Each row is a point. The ring and each string are closed loops that go straight from each point to the next, and from the last back to the first. Before rounding, they use only three directions, however many columns there are. Count how often each string passes through the ring. Passing back the other way cancels.

Ring (8 x 4)
[[ 39 -58  47 -19]
 [ 39  11  34   2]
 [ 23  48  17  20]
 [-11  82 -13  49]
 [-34  68 -25  54]
 [-46  14 -16  33]
 [-25 -51  14  -1]
 [ 17 -73  39 -19]]
String (30 x 4)
[[-27 119 -37  76]
 [ 12  91 -22  71]
 [ 16  47  -4  46]
 [ -6  42   1  29]
 [ -5  20   8  19]
 [-13  41   3  23]
 [-37  85  -9  31]
 [-19 116 -24  61]
 [  6 121 -33  85]
 [  5  62 -14  56]
 [  6  20   3  30]
 [-53  48 -13  28]
 [-66  39 -13  21]
 [-68  51 -35  51]
 [-51  32 -32  54]
 [ -6  14 -19  56]
 [  4   4   1  32]
 [-46 -13   4   4]
 [-74 -37   0  -3]
 [-65 -46  -3   4]
 [-11 -25  -4  31]
 [ -5 -12  -1  29]
 [-18  -5   5  16]
 [-80 -14   1  -7]
 [-73   5 -22  29]
 [-46  37 -39  66]
 [ -3  41 -23  63]
 [  1  14   4  26]
 [-56  31  -2  11]
 [-54  81 -25  45]]
Times through: 5

Ring (7 x 6)
[[ 19  18  29   4  38  26]
 [  1  75  48  31 -28  -6]
 [ -2  80  30  35 -69 -39]
 [  3  40   6   7 -64 -54]
 [ 27 -35 -41 -22  -8 -36]
 [ 43 -58 -62 -14  27 -10]
 [ 43 -41 -34  -4  55  22]]
String (30 x 6)
[[ -14   94   28   31 -117  -77]
 [ -15   51   44  -20  -70  -64]
 [  -8   43   14  -10  -89  -79]
 [  18   28  -42   29  -79  -64]
 [  24   12  -38   22  -44  -41]
 [  17    2   -7   -7  -11  -23]
 [  12  -37   -3  -57    3  -36]
 [  22  -56  -29  -54   10  -35]
 [  19  -50   -9  -57   27  -19]
 [  23   -7  -15   -5    2  -14]
 [  39  -17  -54   18   -3  -15]
 [  29  -29  -22  -16   23   -6]
 [  22  -10   -4  -13   15   -6]
 [  36    1  -42   30   -6  -10]
 [  28  -18  -13   -9   28    4]
 [  29  -43    3  -37   72   27]
 [  40  -54    0  -30  108   56]
 [  25  -37   39  -45  110   59]
 [  15  -10   50  -36   76   40]
 [   7    5   75  -39   78   45]
 [  10   38   64    3   51   43]
 [  18   53   24   40    2   16]
 [  22   43   -3   42  -19   -5]
 [  11   31   23    6   -5   -6]
 [  -6   65   69    4  -13   -4]
 [ -13   96   78   23  -43  -15]
 [  -6   49   59  -11  -17  -16]
 [ -11   67   62    0  -40  -27]
 [ -22  108   71   22  -90  -53]
 [  -9  105   25   52 -115  -67]]
Times through: 2

Ring (10 x 8)
[[ 43 -17   5 -50  16   9   6  11]
 [ 38 -19   9 -37  -3  15   6   7]
 [ 29 -15   9  -9 -16  12   9   0]
 [ 18  -4   2  32 -15  -5  17  -8]
 [  8   6  -8  58  -7 -23  20 -11]
 [  2  10 -20  51   0 -32  11  -7]
 [  4   8 -25  27   7 -32   2   1]
 [ 15   4 -24  -6  20 -27  -2   9]
 [ 29  -2 -16 -31  33 -19   2  13]
 [ 41  -8  -7 -46  36  -9   6  14]]
String (24 x 8)
[[ -1  27 -22 121  21 -61  41 -23]
 [ 12  22 -20  86  38 -56  39 -15]
 [ 16   1 -13  12   6 -18   7   1]
 [ 16   7 -17  25  20 -30  13  -1]
 [  6  -4 -20 -13 -13  -9 -15  10]
 [  5  -1 -28 -21  -2 -17 -20  14]
 [ 27  12 -27  -1  60 -46  14   9]
 [ 37   9 -14   7  61 -38  28   3]
 [ 22  -7 -12 -27   6  -6  -5  11]
 [ 21 -17 -13 -67 -11  11 -26  21]
 [ 24 -19  -9 -71 -11  15 -24  21]
 [ 26  -7  -6 -17   7  -6   3   6]
 [ 51  -6   4 -21  49 -13  29   4]
 [ 22  -9  -6 -16  -2  -2   0   6]
 [ 30 -26   5 -64 -25  28 -16  15]
 [ 38 -31  17 -66 -29  39  -8  12]
 [ 16 -25   2 -49 -47  30 -24  12]
 [ 27  -5  -1   3   6  -7  14   0]
 [ 36  -3  14  41  10  -8  41 -14]
 [ 23  -4  11  52 -15  -4  31 -16]
 [  2 -14  -4   1 -54  14 -16   2]
 [ 15  -4  -7  12  -9  -8   5  -1]
 [  8  -8 -10  -1 -24  -1  -8   4]
 [ -7   2 -16  43 -35 -14  -4  -5]]
Times through: 1
String (27 x 8)
[[ 58 -10  -3 -70  64 -10  14  18]
 [ 25 -20  -7 -70 -12  17 -22  20]
 [ 22 -10  -7 -23  -5   0  -4   8]
 [ 52  -6   6 -18  47 -11  31   3]
 [ 48  -5   7  -6  38 -11  32   0]
 [ 30  -8   0  -8   7  -3  12   2]
 [ 40  -9  13   8  11   0  30  -6]
 [ 36  -2  10  35  16 -12  38 -12]
 [ 17  -8  -3   1 -15   0   2   1]
 [  6 -11  -3   9 -42   8  -7  -1]
 [  9 -10  -7  -4 -29   4  -9   4]
 [ 22   7  -3  58  15 -27  34 -13]
 [ 20  14   0  98  18 -38  51 -24]
 [  5   2  -1  69 -27 -13  21 -16]
 [ 13   2   2  65 -16 -14  27 -16]
 [ 26   3   7  63   6 -18  40 -17]
 [ 28  -2   1  23  10 -13  24  -6]
 [ 31  -2   1  15  18 -14  24  -4]
 [ 17 -16  -4 -29 -26  12 -13   9]
 [ 18 -16  -5 -33 -22  11 -13  10]
 [ 36  -8   1 -16  19  -5  15   4]
 [ 25 -11  -5 -27  -2   2  -3   9]
 [ 22 -20  -6 -64 -20  18 -24  18]
 [ 57 -11  -1 -67  58  -7  14  17]
 [ 56  -3  -4 -39  71 -22  26  11]
 [ 41   0  -6 -10  48 -22  24   4]
 [ 55  -1  -5 -33  73 -25  29  10]]
Times through: 0
